Each row is a point. To make a cloud, some directions were put in groups of two or more. Within a group, all points are equally far from the middle, so they leave a hole (a ring in 2 directions, a hollow ball in 3). The other directions are filled evenly. Then the cloud was stretched, turned, moved and blurred a little. Count the holes, and give their numbers of directions, smallest first.

Cloud (20 x 3):
[[-32.6  -0.1  23.7]
 [-11.5 -28.3 -34.5]
 [ -1.8 -31.3   7.1]
 [-24.7 -13.0 -30.7]
 [ 21.1  -3.0 -13.1]
 [-32.2 -12.6  19.9]
 [ 11.8 -26.7 -27.2]
 [ 11.1 -25.1  -1.6]
 [-20.1 -29.6  17.8]
 [-25.9 -17.6 -11.6]
 [-16.9 -30.6  14.5]
 [-18.4  17.1  24.9]
 [-24.3 -21.8  -5.7]
 [  7.3  17.9  -7.4]
 [  0.3  20.7 -24.5]
 [-17.8 -27.3 -10.8]
 [ -4.4 -31.9   0.3]
 [  8.1  18.8 -22.1]
 [ 18.1   0.0   3.6]
 [ 17.7 -20.3 -22.1]]
Holes: 1 (2)

Cloud, 21 rows:
[[ 29.6  -4.3 -29.9]
 [ 12.6  31.4 -13.2]
 [ 39.1  22.5   8.8]
 [ -7.9  12.5  -5.3]
 [ 16.1   9.1   5.2]
 [ -2.9 -10.5  13.2]
 [  1.3   0.6  20.5]
 [ 28.3  43.4  -9.5]
 [  3.5   4.4  24.2]
 [ 13.1  -0.6  -7.1]
 [ 37.4  -6.4 -31.5]
 [ 33.6  24.9 -11.3]
 [ 16.3  12.8  31.0]
 [ -9.4   4.7 -19.6]
 [  1.5  11.3 -38.2]
 [ 31.7  -2.3  -2.6]
 [ 12.3 -20.9  16.6]
 [ 21.1  28.3 -21.5]
 [ 29.3 -13.4 -10.9]
 [ -7.8  -3.9 -28.2]
 [-22.1  16.7  23.7]]
Holes: 0

Cloud:
[[ 25.8  25.1 -15.4  -1.7]
 [ -8.1   2.9  39.4  21.9]
 [ 15.8  28.0  -5.1  32.5]
 [  0.6  31.2 -19.7 -15.6]
 [-15.4  18.1  32.9  10.0]
 [ 10.0 -11.6  22.6  37.1]
 [-14.4   9.5 -20.9 -11.6]
 [-12.0  24.2 -15.6 -18.0]
 [  0.2  -3.0  36.6  36.4]
 [-14.9   0.2 -17.9 -13.8]
 [  9.0  -2.8 -21.7  23.8]
 [ 29.1  -7.1 -16.1 -12.7]
 [-26.7   6.5  34.4  26.2]
 [ 12.0  32.6  17.7  11.0]
 [ 10.4   9.5 -29.9  -7.2]
 [ 26.0   4.4  11.1  23.5]
 [ -9.3  13.1  33.8  -5.5]
 [ 11.1 -22.4  11.5  -0.5]
 [ -9.0 -11.7 -18.1   7.1]
 [-10.8  23.8   8.6 -37.4]
 [-22.4  30.6  16.0  15.8]
 [ 10.3  14.3 -28.2   5.3]
 [  6.8  25.4 -26.3 -11.3]
 [ -3.1   5.0 -25.1 -32.3]
 [ 14.3  31.2  21.9 -23.7]
 [  1.0  24.5 -24.5 -21.8]
 [  6.8   6.1  37.4  -2.1]]
Holes: 1 (3)

Cloud:
[[-15.2  -7.1  31.7  20.2]
 [ 19.3  -9.5 -26.6  19.6]
 [  7.5 -12.4 -13.9 -33.6]
 [ -3.3  16.3 -19.9 -21.5]
 [ -4.7  14.6 -19.7 -24.0]
 [-11.3   8.3 -23.8   4.6]
 [  1.7  -4.4  35.5 -24.4]
 [  4.5 -33.8  15.0  -9.6]
 [ 21.4  14.2  32.4 -10.2]
 [-18.8  -4.6   6.1 -36.1]
 [  3.7  15.3  -9.7  21.8]
 [-20.8  -0.4  34.6   6.2]
 [ 13.3 -14.4 -19.1 -28.1]
 [ 19.1  -1.7   7.4  36.9]
 [-30.2  -4.4   6.0 -25.1]
 [-34.6  -9.8  15.0 -10.0]
 [  3.2 -24.3   6.1 -29.7]
 [-34.2  -9.4  16.8  -8.9]
 [ -4.7  18.6 -19.5  -2.8]
 [-15.0 -13.4  30.2  21.8]
 [ 23.5 -17.2  26.0  23.8]
 [ 22.4 -18.2  26.2  23.7]
 [ 32.3  -6.5   7.9  30.0]
 [ -4.9   7.4  27.7  23.0]
 [-31.7 -17.8  17.8   4.8]
 [ 32.4 -11.8  22.0  21.3]
 [ 23.1  23.9  17.3  -7.4]
 [ 35.4  -4.9 -13.6  21.1]
 [-33.7  -6.8   9.4 -17.4]]
Holes: 2 (2, 2)

Cloud (27 x 4):
[[-14.0  44.1  24.8 -10.1]
 [ 14.1 -10.1   8.7 -27.1]
 [  6.5   1.8 -11.1 -25.4]
 [-16.2   7.8 -17.1  -9.0]
 [-11.4 -14.1   3.7 -11.3]
 [  9.1   9.1  22.6  31.8]
 [ 15.4  16.5  27.6 -16.6]
 [  5.0  -3.5  -8.3 -26.7]
 [ 15.7  44.9   8.7  -2.2]
 [ 17.1  13.0  23.1  27.1]
 [-16.5   0.5 -18.0  -4.1]
 [-23.4  28.3  22.8   4.0]
 [-13.1   4.9 -18.8  23.1]
 [ 16.9  26.3   3.0  25.0]
 [ 12.9  41.5  26.2  -6.9]
 [  1.5  14.2  20.3  34.6]
 [ 10.0 -31.8 -16.0  22.0]
 [ 19.4  38.1  21.3   3.7]
 [ 21.4   5.1 -12.4  20.7]
 [ 10.9  47.5  21.1  -7.3]
 [ -1.6  29.2  27.7 -16.9]
 [-27.4  41.1   6.7  22.9]
 [ 18.0  -9.4  12.1 -25.5]
 [-19.5  12.6 -18.7  -0.8]
 [-15.3  17.6 -16.3 -11.7]
 [ 16.8  20.4  20.6  26.8]
 [ -6.7 -25.1   9.6  16.8]]
Holes: 2 (2, 2)
